Rows are points. The points of each table are mixes of a few directions, plus a little noise. How many directions does each table use, and how many do they share? Where both have some left over, give the other angles between the two spaces (their principal angles), to ten degrees, smallest first.

First:
[[-94   2]
 [-17   0]
 [ 17   0]
 [ 55  -1]
 [ 12   0]
 [ 27   0]]
Second, 6 rows:
[[ 21  55]
 [-16 -43]
 [ -5 -12]
 [-24 -64]
 [  4  11]
 [ 20  50]]
Directions: first 1, second 1, shared 0; angles 70

First:
[[-57  47   1 -26]
 [  4 -14  23  13]
 [ 41 -36   0  20]
 [-11  12  -5  -8]
 [-52  43   3 -25]
 [ 25  24 -92 -31]
 [ 40 -41  13  27]
 [ 11 -33  52  28]]
Second:
[[-20 -16  64  22]
 [-33  18  20  -6]
 [ 48 -41   3  24]
 [-40  64 -62 -49]
 [ 31 -28   6  17]
 [ 15   3 -31  -8]]
Directions: first 2, second 2, shared 2

First, 7 rows:
[[ 10   9 -10 -26  14  37  -4 -15]
 [-13  -9   8  -3   1 -17   0   9]
 [-22 -13  10 -42  19   2  -5   5]
 [-35 -21  17 -45  21 -14  -4  13]
 [ 14   8  -6  29 -15  -4   4  -3]
 [ 54  30 -22 121 -58 -22  12  -8]
 [ -8  -3   2 -33  17  16  -4  -3]]
Second (10 x 8):
[[-29   0 -10 -42  43  -7  -6   2]
 [ 11   4   5  24 -30  16 -10 -23]
 [-10   7  13 -16  22  -4  10   1]
 [  9  24  62  22  -8  -2  35 -10]
 [ 18 -24 -28  -3  13 -29  22  67]
 [ 26  28  79  48 -33   3  46 -17]
 [ 18   1  16  21 -12  -9  23  19]
 [-23  -8 -41 -30  12  13 -42 -19]
 [-16 -19 -59 -24   8   9 -45  -7]
 [ -3 -10 -34  -1 -14  14 -33 -16]]
Directions: first 2, second 3, shared 0; angles 30, 60

First, 8 rows:
[[ 15 -37 -25  -8 -33 -37 -70  -2  -8 -16 -21]
 [ 17 -33 -20  -5 -30 -32 -62   0  -7 -16 -16]
 [-26  65  42  15  58  61 121   5  12  28  35]
 [ 21 -19  -3  14 -18 -21 -28   6  -8 -24  -9]
 [  4  39  38  34  31  34  78  12   1  -4  25]
 [  3 -34 -29 -22 -28 -30 -66  -9  -3  -1 -22]
 [-13  -6 -15 -23  -5  -3 -19 -11   3  13  -8]
 [-21  26  11  -7  24  27  44  -3   8  20  12]]
Second:
[[ 25 -19  48  49 -37  39  22  13 -37  42  67]
 [-35  29 -36  16   9 -37  36 -16  17 -32 -24]
 [ 44 -21 -54  21 -56  17 -48 -11 -27  -6 -38]
 [ -6  -6 -13   5 -10   8 -28  13  -8   8   9]
 [ 46 -11  60 -63  52   0  -6 -19  23 -18 -38]
 [ -8  -6  -7 -24  -5   6 -11  15   0  20   8]
 [-45  34 -59  41  -4 -42  34 -19  10 -41 -27]
 [-13  -3  12 -25  28   2 -40  17  11   4   5]
 [ 88 -38  32 -70 -14  32  -9 -17  -4  16 -42]
 [-31  13 -14   2  -5 -14  36   5   6   8  13]
 [-65  27  34  45  41 -13  13  21   7  -2  62]]
Directions: first 2, second 5, shared 0; angles 30, 40

First (8 x 14):
[[-18  19  -9 -27  13 -19 -17 -17 -29 -27   8 -10 -24  22]
 [-40 -20  24  72  41  -1  -5  -9 -49 -17  -1 -25 118  -2]
 [ 38  -2 -17   0 -22  -3 -30 -25  52  11 -24  30  -5 -34]
 [ 37   5 -15  -9 -17   1  21  14  41  24  -7  34 -33 -31]
 [ -7   7  -4   0  29   4  17  18 -14 -27  20   8  15  -7]
 [ 38 -12  -6 -23 -28  33  -9  19  74  -5   5  25 -31 -21]
 [ 33   8 -17  -2 -19 -14  18   2  25  37 -18  30 -28 -30]
 [-79  -8  48 -11   2  -7   5  -1 -98   6  16 -92 -12 103]]
Second, 11 rows:
[[  27  -22   11    8    4   -2   22  -26    7  -14   11    9   -3    0]
 [ -71   10   -3    2    2   47   68   26   -4    5   -3   15    2  -49]
 [  49   24  -14  -26  -25  -39 -100   28  -22   19   11  -48   19   50]
 [  63  -39   20    2   -9   13   55  -28   -6  -25   49  -12   15  -11]
 [  16  -38   21   18   14   18   73  -41   13  -27   14   24   -7  -23]
 [ -40   -7    3    5    0   52   90   12   -4   -7   16   10    8  -52]
 [ -29   14   -6   14   26  -35  -57  -12   25   10  -55   32  -31   27]
 [  32  -21   11    3   -2    3   25  -20   -1  -14   20   -1    4   -2]
 [  41   -2    1   -2   -2  -36  -54  -13    1    1   -1  -10   -1   36]
 [-121   70  -37   -7    7   -1  -68   67    2   47  -68   13  -16   -1]
 [  30   10   -7  -14  -13  -22  -53   12  -12    8    8  -26   10   27]]
Directions: first 5, second 3, shared 0; angles 40, 70, 80

First, 10 rows:
[[ 40  62  40  38  42 -18 -31  -6  48 -65  33 -43   7 -24  53 -22 -20  67]
 [-32 -86 -13  -5 -44 -24  19  -4 -11  48 -14  70   6  36 -52  -4  31 -53]
 [ 14 -54  50   6  14  27 -25  27 -43  38  15  -4   2 -33  -3  -9  34  63]
 [ 17  26 -15  42  16  37  13  -5  59 -47  -3  11 -30 -14  20 -53 -40  31]
 [-33 -28   9 -17  18  19   4  17 -35  -2 -13  -9 -21  -1 -49 -15   8 -22]
 [ 20 121 -73 -67 -68  -6  27  -3  14 -33 -37 -33  -8   6  61  85  -5 -48]
 [ 11  43  18  25  52  11 -16  -4  20 -41  19 -42  -4 -18  19 -24 -34  34]
 [-29 -55   2  -9 -32 -44   9  -4  -1  12 -10  46   6  34 -44  -4  31 -50]
 [-10 -26 -17 -27 -40 -25   8  -4 -23  46  -8  23  21  21  -8  40  26 -37]
 [ -1  -5  -2  15  40  21 -11 -13 -24  44  20 -22  19  -8   4   7 -29  16]]
Second (11 x 18):
[[  18    8  -13   28   11   25    3   -7   11    7   15   -6    2  -26
     0   -6  -33   21]
 [  36  -81   39   26   54  -15  -88   19  -43   32   35   -8   31  -15
    21   44  -16   64]
 [ -71   -4   27 -105  -61  -81   16   21  -22  -43  -61   25  -22   88
   -14   13  117  -99]
 [  29    5  -29   33   -2   22    3   -1   17   -9   14   -5   -2  -41
   -20    8  -48   11]
 [  26  -24    9   32   34   14  -32    0   -9   22   26   -9   16  -23
    13    9  -30   45]
 [  13    5  -28    7  -24   -3    8    6   14  -29   -3    2  -11  -23
   -32   16  -24  -22]
 [  30    6  -27   37    4   25    2   -3   17   -4   17   -7    0  -42
   -15    5  -51   18]
 [  16  -61   36    4   37  -22  -65   16  -37   22   18   -3   21    4
    19   31    7   37]
 [ -14   38  -20   -9  -25    9   41  -10   21  -14  -14    2  -14    4
   -10  -20    3  -27]
 [ -76   86   22  -48   -6   23   87  -37   18   31  -33    6  -11   73
    52  -94   75  -25]
 [  -7   22  -16   -8  -21    3   25   -4   14  -16  -11    3  -11    0
   -13   -8    0  -23]]
Directions: first 6, second 3, shared 1; angles 30, 90

First:
[[  8 -22 -32   9 -16  30 -11  -1 -13  16  47 -22  23  10 -27 -15  17  32
  -19  21  -4 -28  20  -2]
 [ 74  19 -36 -13  -1 -19 -11   4  21 -20  35  -2  44   6 -45  14 105   5
   -1   1  21 -46  24   3]
 [-10  27  29 -25  12 -40  33 -16  30   4 -29  22  20 -11  29   2  21  -1
   51  -9  11  15  14  16]
 [-32  65  78  74  -2   7  22  27  33  25 -85  -2 -42 -26  89 -28 -62  -8
   23 -19  -8  48 -14  -2]
 [ 44 -24 -56   2   7  15 -55  36 -40 -57  21  10 -41  18 -45  51 -14 -53
  -87 -20   1 -23 -55 -38]
 [-52  10  -1   1  -7   4  46  -9  18  43  12  15  47  -7  59 -18 -16  51
   31   9   3  -6  34  -1]
 [-18 -15  30 -36   9 -24  10 -30   0   0 -19   0  -9  -3 -11  -6  -4  -9
   37   4  -3  28   2  24]
 [-14 -60 -12 -13  -2  27 -35 -11 -48 -11  18 -22 -42  14 -50  -1 -46 -17
  -35  12 -19  13 -26   0]]
Second (10 x 24):
[[ -17   20   22   12  -16    5   38  -21   33   52   11  -18   54  -10
    24  -48   37   63   56   26    2   -6   59   25]
 [ -13    0   29  -17    0  -14   18  -26   13   18  -10   -9   13   -6
    -1  -22   15   16   45   12    0   16   24   26]
 [  15   15  -50   20   10    6  -18   53  -14  -41    0   41  -20    6
    31   58  -36  -39  -74  -36   10  -23  -50  -54]
 [   5   -4   -6    9   -5   11   -6    2   -4    3    9   -9    0    2
    -8   -7    2    4   -9    5   -2   -5    2    0]
 [   3    8  -11   27  -16   23    4    6    7   24   23  -15   24    0
     7  -21   15   34   -4   13   -1  -20   24   -2]
 [  29   -1  -63   32    2   27  -43   59  -31  -45   17   21  -33   12
     1   52  -37  -41 -100  -29    2  -30  -56  -55]
 [ -16    8   24  -23   10  -27   21  -17   14    3  -22   12    5   -7
    14   -1    3   -3   37   -3    4   17    7   15]
 [   6  -83   58  -93   33  -45  -54  -60  -54  -65  -52  -21 -108   11
  -121   18  -30 -101   19   -1  -20   81  -62   50]
 [  -8   17    4   17  -11    8   24   -5   21   33   12   -8   39   -6
    24  -26   21   42   25   13    3  -12   37    8]
 [  -4   21  -10   19   -7    7   17   11   15   17   10    5   28   -4
    30   -6    9   25    3    2    5  -17   18   -8]]
Directions: first 5, second 3, shared 3

First (10 x 32):
[[   6   20   14   25    0  -13   37   10  -14   45   10    1  -25  -29
    10  -17   50  -17  -11  -37    0    6   45   -8  -19   23    5   -1
     8   -6   -1   -2]
 [  52  -62    0  -21  -59  -18   12   79  -92  -65    3   14   36   19
   -63   24   12  -42  -12   73   26   41 -121   -6   18  -12   45   14
    43   21   26   39]
 [ -55    7  -17   12   22  -37  -29   39  -43  -16  -25   46   17   37
    35   -7   22   -3   22   23    3  -32   -1   35   16   21   19   58
    15  -31   10   26]
 [  83   -2   32   -7  -42   23   66  -17   21   37   37  -50  -25  -58
   -50   -5   16  -21  -43  -38    3   52   -1  -53  -26  -11   -6  -58
    -1   44   -8  -31]
 [   0   11    5   12    2   -9   15    5   -7   22    4    2  -10  -12
     8   -8   22   -7   -4  -17    0    1   22   -2   -8   11    1    3
     2   -4   -2   -2]
 [ -40    3  -13    6   25   -3  -31   -6    4  -12  -16   19    7   21
    28    4  -14   14   22    9   -3  -26   14   23    9    3   -4   19
    -7  -21   -1    9]
 [ -16   36   -3  -28   19    8  -29  -47   80   11   -3  -19    3   11
    17  -13  -43   32  -11  -24  -18  -30   18  -11    4  -20  -28   -3
   -24   14  -17  -44]
 [ -46   -4   -7   54   47   21    1  -23  -11   28   -6   13  -29  -18
    46    9   20   12   44  -22    0   -7   84   31  -14   28  -15  -14
   -18  -46   -1   34]
 [   2  -40  -13  -12    8   45  -32  -37   25  -43   -1  -16   11   11
   -15   34  -62   27   25   31    4    9  -27    8    9  -28  -17  -37
   -23    0   -1   13]
 [  12   26    4  -44  -17  -19  -12   -2   39   -5    0   -8   19   18
   -12  -19  -22    5  -33   -3   -9  -15  -35  -21   11  -19   -1   17
     3   30   -6  -43]]
Second, 8 rows:
[[ -1  13  25 -17 -11  14   2 -17  14   8 -10 -19   6 -10   0  20  -6  -8
    3   6  -2   3  20  -4   8  -4  -4  33  -2  16   0 -24]
 [ 42  18  58 -14   3  24 -24  -3  46  27  17  26 -29 -39 -49 -14 -62  60
  -36 -11 -12  42   9   7 -21  22 -34 -60 -22 -40 -40 -16]
 [ -7  -8 -29 -14 -12 -29  -7 -13   9 -77 -31 -77  24  34  -1  10  18 -33
    5   1   6 -77 -39 -21  31 -27   0  25 -23  51  39 -26]
 [-32 -27  -6  -4  -9  31  23  -7 -21  -5  -6  -6  14  10  37  44  37 -42
   13  34   7  20  21   0  27 -23  22  67  19  26  26  10]
 [ 29  30 -36  40  21 -25   3 -20  42  77  35  31 -51 -33 -24 -66 -33  36
    9 -75 -16  15 -21   7 -65 -17 -19 -57   4 -34 -49  14]
 [-21  24  22   5   0 -13   5  26 -40  41  -7  39   6  -6  20  -2  18  -6
   15   7   2  14  36  16  -6  33  17  46  27 -20  -9   5]
 [ 11 -32 -16   5   6 -19 -26  17  19 -80  -9 -19 -14  19 -29  -5   6   3
  -36   6   1 -38 -63   3  25 -23 -15 -20 -29  -2  22  12]
 [-20 -21 -17  -3   5  17  24  16 -69  12  13  21  40  22  44  11  21 -11
   26  27  11  25  40  -8   2  38  33 -33  23   2   7  24]]
Directions: first 4, second 6, shared 1; angles 40, 50, 90

First, 8 rows:
[[  -3    4  -17    7  -21   -7   21  -13   45  -11    0   39   37  -31
    -2  -31   42    9   -2    0   15  -17   -2  -15  -34    4    6   32
    15   -4   -2   10]
 [   4   -3   38   -6   40    1  -46   14  -82   22    4  -68  -54   48
     8   57  -89  -39    2   -4  -35   40   15   19   56  -16   -3  -57
   -26   13  -13  -21]
 [ -15  -29  -35   10  -10   21   62   15   52  -11   23   25  -18   14
    -9  -25   24   34  -16   24   61  -21   11   18  -32    6  -32   21
    -4   20   23   -1]
 [  17   23   28  -45   -8   13  -51   14  -47   -6  -47  -31    0  -11
    -7   28   36   38   31  -25  -68   -5  -57   -6   48   21   29  -28
    10  -49   28    6]
 [ -18  -25  -44   26  -14    6   72   -5   74   -9   32   51    9   -5
    -4  -44   28   14  -24   25   75  -22   25    6  -57    0  -29   43
     2   30    4    2]
 [   7  -11   13  -50    3   51   -6   51  -45   -6  -28  -50  -65   42
   -13   40   23   76   17    0  -20   -9  -54   32   57   27  -11  -45
   -12  -29   60   -7]
 [   0   17   32   38   36  -50  -49  -36  -50   26   22  -25   14    2
    26   20 -105 -112  -11  -10  -29   52   56  -11    9  -41   12  -16
   -10   29  -69  -13]
 [   3   23  -14   19  -27  -36    1  -41   52  -11   -6   60   81  -63
     4  -44   46  -20    3  -12   -3  -14    3  -38  -51   -3   30   51
    27  -11  -29   22]]
Second, 8 rows:
[[   7    5  -45  -20   20   -5   23  -49  -13   31   19   26    8   46
   -13   32   23   -9   -5   62   73    7  -28    4   48  -30    6   13
    61   71   45   36]
 [  63   -7   65  -13   -3  -62  -18   12    1  -25   54  -43   -5    0
    26  -47   43  -55  -16   70  -55   15   -9  -27    1   25   23   76
    -7   52   36   27]
 [  -6   24  -47   33   14   88  -16    5  -29   11  -70   56   17  -44
   -28   26  -30   62   20  -58   53  -19   27   27    8   18  -31  -27
    -5  -25  -38   -9]
 [   1  -26   27    8    0  -17  -12   17    6  -36  -22   -8  -21   -7
    31    3  -66   75   20 -117  -64  -13  -10  -41 -106  -15  -17  -46
   -29  -92  -60  -34]
 [ -25   -8  -42  -20   -1  -37   31   -1   16   35  -31   20   32   16
   -29   34  -14   -7    4   -8   33   34    9   19   30  -28    1  -29
    43  -20   30   -1]
 [ -18  -10   19   -5  -17  -12    4   -1   -4  -24   48  -39  -16  -11
    -1  -22   22  -37  -15   26   -4  -25   -5   13   46  -17    4   18
    -4    9    7   19]
 [  58  -14   31   -6   12  -45  -18   17  -14  -19  -17    4   10  -13
    17   -4  -28   33   11  -37  -38   15   -4  -37  -49    6   -6   22
     6  -22   -6    4]
 [ -76   34   -9   20  -24   94    7   -1   37   25   21  -16  -27   16
    -4  -24   48  -58  -10   60   -1  -14   23   41   17   40   22  -29
   -63   29  -13  -40]]
Directions: first 3, second 6, shared 0; angles 60, 80, 80

First (8 x 32):
[[ -3 -39   5 -16  14  12   3   3  12   2  35 -16  -6 -31  15   4 -17  24
   11  23  13   8  18 -32  14  -1   1 -22  -4 -22 -18   8]
 [ 19  27 -22  22 -18 -24   8  17   9  63 -30  14   5  95  11 -45  19 -29
   52 -71 -20 -38  25  41  43  18  -5  37   8  63  76 -29]
 [-10 -34  15   1  38  48 -13 -19  11   4  79   1 -56  13  39  -3   2  53
    8   9  35 -38  28  -2  52  15 -20   2 -37 -33  -8 -24]
 [ -6  86  -2  12 -47 -20   5  -8 -29 -11 -78  41  23  47 -47  -1  43 -49
  -45 -39 -21  16 -53  70 -33  -6   2  45  25  60  26 -17]
 [-12 -15  11 -36 -20  -6  15   6  -3 -23 -11  -9  34 -71 -26  25 -13  -2
  -29  41   2  63 -23 -31 -32 -21  18 -28  28  -6 -39  27]
 [ -3 -41   2 -33  -8  -4  17  16  15  12  14 -18  22 -46   0   4 -21   9
   14  24   6  39  12 -40   7 -10  15 -28  21   0 -14  18]
 [  4 -16  -2  -2   8  -5   0   4   4  -4   5 -13   5 -21   5   3 -14   3
    8  12  -2   4   6 -21  -7  -2   4 -14  -2 -15 -10  12]
 [ 12  33  -7  51  34  -3 -33 -22 -19 -43 -13   0 -26  12   5  12   1 -10
  -18   1 -13 -53 -15  17 -43   7 -15   8 -41 -46 -15   4]]
Second, 10 rows:
[[ 10  14 -23 -30  17   9 -30   3   3  12  -5  18 -13  17  -3 -15  26  19
   21 -15  18   1   5 -12 -14  -1  17  11   7  -9  -8  -7]
 [ 41 -24 -38 -11  15   0  -6  -6  12  17  -7  24   7  -9  16 -25  34  26
   27  -6  23  -1   9  -4  26   3  40  -4  -8  -5  13 -29]
 [-86  71  49  -4  -1  15 -33  41 -21 -29 -21 -66 -22  21 -46  37 -39 -19
  -40   9 -15  15  -1 -21 -47 -14 -25  -1  32  -4 -26  65]
 [-59  24  55  30 -20  -3  16  18 -14 -30  -4 -54   2  -4 -21  40 -53 -35
  -46  20 -30   7  -7   3 -11  -5 -35 -12  10   7  -7  42]
 [  9 -41 -32  28  29 -11  -3  48  18 -11 -59 -75  38 -58  -1  -1  20  41
   -5  46  32  38  37 -29 100 -15 121 -73  -4 -13  47  -3]
 [  4  -9  30  15 -31  -8  37 -35  -7   0  39  35   0   9  15   9 -27 -35
  -10 -11 -29 -22 -22  31 -23  13 -68  24 -12  16 -10  -9]
 [  2  27 -26 -39  22  14 -43   9  -1  14  -9  17 -22  25 -12 -16  31  24
   25 -20  22   1   5 -16 -27  -5  19  17  12 -11 -15   0]
 [-37  14  33  20 -10  -2   7  16  -7 -19  -8 -40   2  -6 -14  24 -31 -19
  -29  16 -16   6  -2  -2  -2  -5 -14 -13   8   4  -3  28]
 [ 63 -33 -23 -12 -14  -7  26 -55   7  28  46  90  -1  13  34 -29  22  -4
   34 -30  -3 -30 -18  29 -13  19 -38  37 -23  10  -1 -49]
 [ 50 -39 -21   2  -8  -9  26 -37  10  18  25  54   9  -4  32 -20  16   1
   21 -12   0 -18  -7  22  12  12  -9  12 -22   7   8 -40]]
Directions: first 4, second 3, shared 0; angles 60, 60, 90

First, 10 rows:
[[  55   20  -60  109  -25    4   44  -55   75  -73   11   78  -39   14
    40   -9   29   22  -67  -25 -107  -85    2   35   38  -21  -32    2
   -33  -32  101   71]
 [ -26  -10   29  -52   12   -2  -21   26  -36   34   -5  -37   18   -7
   -19    4  -14  -11   32   12   51   40   -1  -17  -18   10   15   -1
    15   15  -48  -34]
 [   8    3   -9   17   -4    1    7   -8   11  -11    2   12   -6    2
     6   -1    4    3  -10   -4  -16  -13    0    5    6   -3   -5    0
    -5   -5   15   11]
 [ -32  -12   35  -64   15   -2  -26   32  -44   43   -7  -46   23   -8
   -24    5  -17  -13   40   15   63   50   -1  -21  -22   12   19   -1
    19   19  -59  -41]
 [ -29  -11   31  -57   13   -2  -23   29  -39   38   -6  -41   20   -7
   -21    5  -15  -11   35   13   56   44   -1  -18  -20   11   17   -1
    17   16  -53  -37]
 [  46   17  -50   91  -21    3   36  -46   63  -60    9   65  -32   12
    33   -7   24   18  -56  -21  -89  -71    1   29   31  -17  -26    2
   -27  -26   84   59]
 [  -7   -3    8  -14    3    0   -6    7  -10    9   -1  -10    5   -2
    -5    1   -4   -3    9    3   14   11    0   -4   -5    3    4    0
     4    4  -13   -9]
 [  12    4  -13   24   -6    1    9  -12   17  -16    2   17   -8    3
     9   -2    6    5  -15   -5  -24  -19    0    8    8   -4   -7    1
    -7   -7   22   15]
 [ -51  -19   55 -100   23   -4  -40   51  -69   67  -10  -72   36  -13
   -37    8  -27  -20   62   23   99   78   -2  -33  -35   19   29   -2
    30   29  -93  -65]
 [  24    9  -26   47  -11    2   19  -24   33  -31    5   34  -17    6
    17   -4   13   10  -29  -11  -46  -37    1   15   16   -9  -14    1
   -14  -14   44   31]]
Second:
[[  -6    4   27   -5  -25   -1   40   -6   -9   27  -24    6   23   -6
   -22  -16   87   12  -25  -11    5  -49  -18   29   -9  -47   17   18
   -38   27   36   15]
 [  46   22  -14   46  -21    3   12  -19   20  -36   -4   43  -14   30
     3   -2   33    5  -29   12  -58  -59   14   33   15  -24   10    7
   -28   -9   31   31]
 [ -36  -31    3  -67   56   -5  -51   26  -20   27   15  -70   17    6
     2   30 -105  -26   57   17   73   81   14  -42  -13   58    2  -15
    68  -20  -87  -54]
 [ -29  -15   16   -1  -16   -4   66  -21   14   39  -22   -3   32  -26
    -9  -19   91   22  -41  -42   18  -55  -36   27   -6  -47   -4   19
   -31   21   68   25]
 [ -55  -44    0  -56   51   -8   -6    4    3   43    7  -69   32  -13
     7   19  -61  -10   26  -18   77   48   -9  -28  -12   36  -12   -6
    54  -16  -34  -32]
 [   6  -10  -12   30   -5   -3   64  -43   45    5  -16   12   24   13
     6   -3   70   17  -55  -29  -19  -92  -14   46    9  -43   -1   20
   -24  -11   76   42]
 [  17   30   -3   28  -31    8  -29   21  -21  -34   13   42  -46  -27
     5  -19  -14    3   14    9  -39   46    1  -25    5   13  -15  -15
   -17   18   -7   -1]
 [  14    3   15  -31   14    0  -35   17  -24    4   -3  -21    9   36
   -16   18  -26  -19   27   38   16    9   25    2   -7    9   31    1
    15   -5  -57  -25]
 [ -62  -23  -20  -10   19    0  -20   19   -2    7   31  -20  -28  -83
    33  -13  -86    6   33  -44   38  121  -31  -76   -2   63  -65  -31
    41    2   -8  -24]
 [  62   34  -15   45  -21    6  -19   -5    6  -52    4   48  -30   41
     1    4    2   -5   -9   35  -69  -35   30   22   16   -8   17    1
   -21  -11   -2   18]
 [  43   29    3   20  -21    5  -22    8  -13  -31   -1   32  -20   27
    -9    0    9   -6    2   33  -42  -16   22   13    5   -9   21    1
   -20    3  -15    5]]
Directions: first 1, second 4, shared 1
